Every row gives one point. Each copy is the shape, with its points in the same order, turned, moved and blurred by noise. Is it also mirrored, or only turned?
(in the rows, 128 means zero)

Shape (7 x 2)
[[ 55 154]
 [ 86 132]
 [153 147]
 [133  98]
 [ 96 103]
 [ 80 148]
 [181 172]]
Copy 1 (7 x 2)
[[ 59 155]
 [ 86 129]
 [154 131]
 [127  86]
 [ 95 100]
 [ 89 140]
 [189 154]]
Copy 1 is: only turned
Copy 2 (7 x 2)
[[ 53 150]
 [ 93 151]
 [137 104]
 [149 153]
 [115 171]
 [ 78 144]
 [147  63]]
Copy 2 is: mirrored
Copy 3 (7 x 2)
[[157 196]
 [132 166]
 [138 101]
 [ 91 125]
 [101 167]
 [149 175]
 [162  72]]
Copy 3 is: only turned
Copy 4 (7 x 2)
[[ 47 164]
 [ 72 135]
 [142 136]
 [111  93]
 [ 75 106]
 [ 68 152]
 [172 156]]
Copy 4 is: only turned

Shape (8 x 4)
[[158 100 176 128]
 [ 71  86 170 157]
 [126 176 188  70]
 [128 166  94  92]
 [156 153 172  87]
 [122 147  92 161]
 [ 81 146 103 151]
 [165  73 141  88]]
Copy 1 (8 x 4)
[[ 80 113 114 136]
 [123  64  48 104]
 [116 181  58 186]
 [181 159 122 164]
 [ 94 173 102 173]
 [179 131 122  97]
 [192 121  90  99]
 [ 88  99 149 182]]
Copy 1 is: mirrored
Copy 2 (8 x 4)
[[143 128 123  61]
 [104 202 154  93]
 [139 127  52 129]
 [126  90 129 174]
 [148 107  81 109]
 [153 129 183 153]
 [128 155 173 172]
 [ 93  86 130  68]]
Copy 2 is: only turned
Copy 3 (8 x 4)
[[152 132 163 177]
 [145 173  83 161]
 [ 98 179 201 130]
 [ 93 106 162  89]
 [123 143 204 138]
 [154 112 119  79]
 [129 153  92  83]
 [111  99 151 183]]
Copy 3 is: only turned

Shape (13 x 8)
[[121  95 105  96 138 157 133  81]
 [104 176  34 155 169 141 193  86]
 [172 179 130 102 137  61 148 142]
 [184  97 110  96 119 118 171 100]
 [142 169 148  89  84  82  99 166]
 [ 76  71  95 161 123 157 185 173]
 [140  83 140 134 161  87  73 121]
 [165 182 122 174 172  96 167 115]
 [171 128 142 172 184  89  85 129]
 [177 132 154 167  96 166 104 185]
 [178 148  85 118 134 169  97 168]
 [109  94 117 150 114  64 173 105]
 [128  90 151 126 192 138  88 122]]
Copy 1 (13 x 8)
[[153  90  91 156 137 132 114  75]
 [191 163  37 168  59 108 158  66]
 [142 161  92 135 131  82 166 180]
 [179 141  97 145 192 106 127 107]
 [118 146 141  77 127  97 125 186]
 [141 187 164 161 113 131  98  22]
 [ 64 131  99 159 155 141  88 139]
 [142 197  70 170 112 136 179 144]
 [ 71 183  63 160 152 160 139 148]
 [110 174 135  73 155 180 150 117]
 [124 152  75  68 146 129 151  91]
 [165 172 125 199 126 115  92 129]
 [ 69 116 102 159 136 141 138  88]]
Copy 1 is: mirrored
Copy 2 (13 x 8)
[[ 64 146 144 129 163 142 161 129]
 [ 68 142  69  66 125 137 131  45]
 [193 156 110 157 167  97 122  88]
 [108 184 135 179 142 122 177  94]
 [198 138 120 174 164 140  91 154]
 [ 73 143 132 105  40  96 136 152]
 [125 109 109 160 178  82 183 177]
 [148 108  80 136 133  91 151  48]
 [159  80  84 155 165  77 191 125]
 [180  83 143 165  87 158 169 142]
 [167 122 130 107 132 177 188 129]
 [ 82 165  81 166 115  71 126 125]
 [111  83 155 126 172  85 187 154]]
Copy 2 is: mirrored

Shape (12 x 9)
[[ 69 203  81 116 113 199 136 131 107]
 [162 151 118 120 141 134  90  62 119]
 [149 148 172 173 179 121 177 140 196]
 [179 116 126 191 151 111 113 158 135]
 [137 146 154 188 174  62 164 136 153]
 [119 156 119 130  88 199 161 110  69]
 [168 157 135 178 143  66 158 125 140]
 [162 127 140 145 125 126  49  69 110]
 [180 158 108 204 145 116 167 122 169]
 [115 179 128 144  47 169 105 108 114]
 [124 117  72 106  66 162 161 148 136]
 [141  89 118 194 146 104 101  66 143]]
Copy 1 (12 x 9)
[[ 42 113 146 176  78 138 162  84 100]
 [112 170 169 176 161  75 107 113 136]
 [192 188  79 164 118 125 179 160 116]
 [197 116 128 172 130 112 126 149 169]
 [218 167 120 161 128 153 131 148  99]
 [ 68 130 191 149 124 148 187  98 153]
 [214 174 154 160 117 132 123 125 123]
 [114 157 171 165 173  85  75 152 168]
 [205 174 119 195 107 130 150 103 159]
 [ 62 157 173 140  83 143 119 116 175]
 [106 113 131  99  99 118 161  58 163]
 [164 162 118 175 196 132  87 116 167]]
Copy 1 is: mirrored
Copy 2 (12 x 9)
[[188 209 131 124  71 106 100 127  82]
 [186 115 106  91 122 151 142 142 174]
 [ 92  89 131 133  91  53  85 120 207]
 [101  99 137  93 169  77 107 163 173]
 [115  58 133 138 140  68  74 110 178]
 [168 168 181 143  79 135 146 162 102]
 [124  60 155 108 145  78 111 119 160]
 [158 112 107  74 146 181 123 174 171]
 [134  70 145  96 115  40 111 151 159]
 [149 145 152  82  75 163 105 151  88]
 [107 159 123 109  90 105 184 130  69]
 [129  61  86 120 145 131 119 200 162]]
Copy 2 is: only turned
Copy 3 (12 x 9)
[[169 112 167 147 142 110 113  92 225]
 [134 138 120 175 153  99 111 180 112]
 [187  99  77  94  84 176 157 183 120]
 [111  67  90 113  89 110 163 159  96]
 [143  86  84  50 119 148 142 202 117]
 [164 156 119 126 117  63 104  87 173]
 [143  91  61  82 141 125 151 187 115]
 [119 116 124 176 140  92  84 169  64]
 [187  74  72 101 123 111 189 177 119]
 [163 105 113 151 164 100  92  62 133]
 [141 151 139 117 140 111 190  66 150]
 [158 103 146 115 134  85 132 190  50]]
Copy 3 is: only turned

Shape (16 x 12)
[[182 137 132 106 150  91 177  99 100  98 128  83]
 [131 161 117 143 128  89 154 123 125 123 143  66]
 [158 131 145 147  87 200 165 184 177  89  79 145]
 [145 110 139  81 131 156 113  79 142 124  73 140]
 [178  93 163 162  70 173 136 149 142 119  59  74]
 [143 147 159  71  96 110  92 125 136  95 168  81]
 [155  90 100 160 194 107 170 157 129 161 166 124]
 [106 154 105 106 164 140  66  59  68 156 120 170]
 [105 127 101 137 170 104 190 145 164 124 134  98]
 [ 97 101 145  85 104 191 144 117  89 113  99 134]
 [102  84  81 152 164 107 124 110 123  96 140 131]
 [148 145 111  84 102  76 128 165 108  95 113 106]
 [138 124  79 173 233 129 144 172 128 100 151  80]
 [154 161 190 135 105  80 122 145 126  58 143 101]
 [109 115 131 105 178 153 100  62  59 166  96 201]
 [136 119  93  96 116 185 116  46  81 137 119 187]]
Copy 1 (16 x 12)
[[142 130 123  69 117 110 208  71 154 116 104 156]
 [125 132 155  99 172 103 192  99 108 100  97 152]
 [157  82 181 163  99 185 149 143 134 191  60 128]
 [166 154 108 146  62 117 162 149 143 143 139 151]
 [196 140 154 185 120 172 186 120 153 133  45 115]
 [132 145 123  70 145 126 205 193 148 107 110 123]
 [102 134 119  93 125 168 144  45  68 124 123 114]
 [149 168 101 118  95  38 128 136 114 139 199  94]
 [ 89 111 134 114 146 139 152  82  85 130 105 181]
 [134 153 103 145  92 105 109 153 169 152  74 120]
 [118 110 105 119 140 133 112  91 124  94 166 136]
 [ 84 123 151 116 132 121 210 130 169 114 119 118]
 [111  57  86 111 170 138 166  53  60 129 126 113]
 [150 129 150  72 191 149 215 140 180 151 120 137]
 [145 193  86 132  72  63  99 106 131 174 187  97]
 [168 149 124 112  36  66  89 133 143 129 148 101]]
Copy 1 is: only turned
Copy 2 (16 x 12)
[[ 75  89 150 106  52 151 158  82 122 142  90 139]
 [ 98 134 169 133  76 147 121  70 103 101 102 146]
 [154 135  65 119 142 149 167 106 161 109 167 224]
 [ 61 124  81  92 114 132  95 139 163 159 128 157]
 [ 94 180  87  87  89 128 174 111 104 135 178 229]
 [ 90 166 181 148 108 134 115  80 163 193 108 154]
 [174  92 148 103  52 179 124 123  95 115 161  99]
 [ 74 102 131 108 124  85  65 184 135 141  74  94]
 [131 106 150 113 101 186 105  74 121  73 150 121]
 [104 142 110  44 143 103 122 127 160 140 108 162]
 [116  83 153 109 108 110  81  93  86 117 162 111]
 [ 95 132 158 139  83 106 159  78 181 121 133 121]
 [153  60 205 131  62 171 113 139  93  74 166 137]
 [ 79 126 168 161 130 152 188  68 121 161 109 153]
 [ 85  99  94  56 142  98  95 200 133 152  96  80]
 [102  97  73  86 114  62  74 160 146 158  73 129]]
Copy 2 is: only turned
Copy 3 (16 x 12)
[[ 78 110  78  80 106  90 156 177  99 109 117 103]
 [ 86  97 114  93 150 123 119 164 103 102 158  95]
 [151 128 137  61  96 189  94 129 136 175  85 178]
 [101 212 109 113  84 137 150 129 132 152 111 107]
 [176 150 132  75  67 189 104 195 102 147 119 120]
 [ 89 105  95 132 120 161 153 161 186 113 127  68]
 [146 110  89 141 151  78 131 127  70  82 132 171]
 [101 237 119 130 172  58 134 122 165 119 126  74]
 [ 87  93 110 114 131 115 109 103  70 116 149 144]
 [126 163 139 124  75  96 110 136 161 191 119 106]
 [101 146  96 163 153  97  84 126  81 120  97 109]
 [ 67 118  92 103  96 129  92 170 165  84 122 119]
 [150  92  43 101 167  88  84  92  68  96 130 121]
 [ 95  77 129  81 119 154 132 161 152  82  72  70]
 [122 249 140 135 130  32 147 110 145 129 105 105]
 [101 234 118 137 150  70 146 159 158 188 100 125]]
Copy 3 is: mirrored
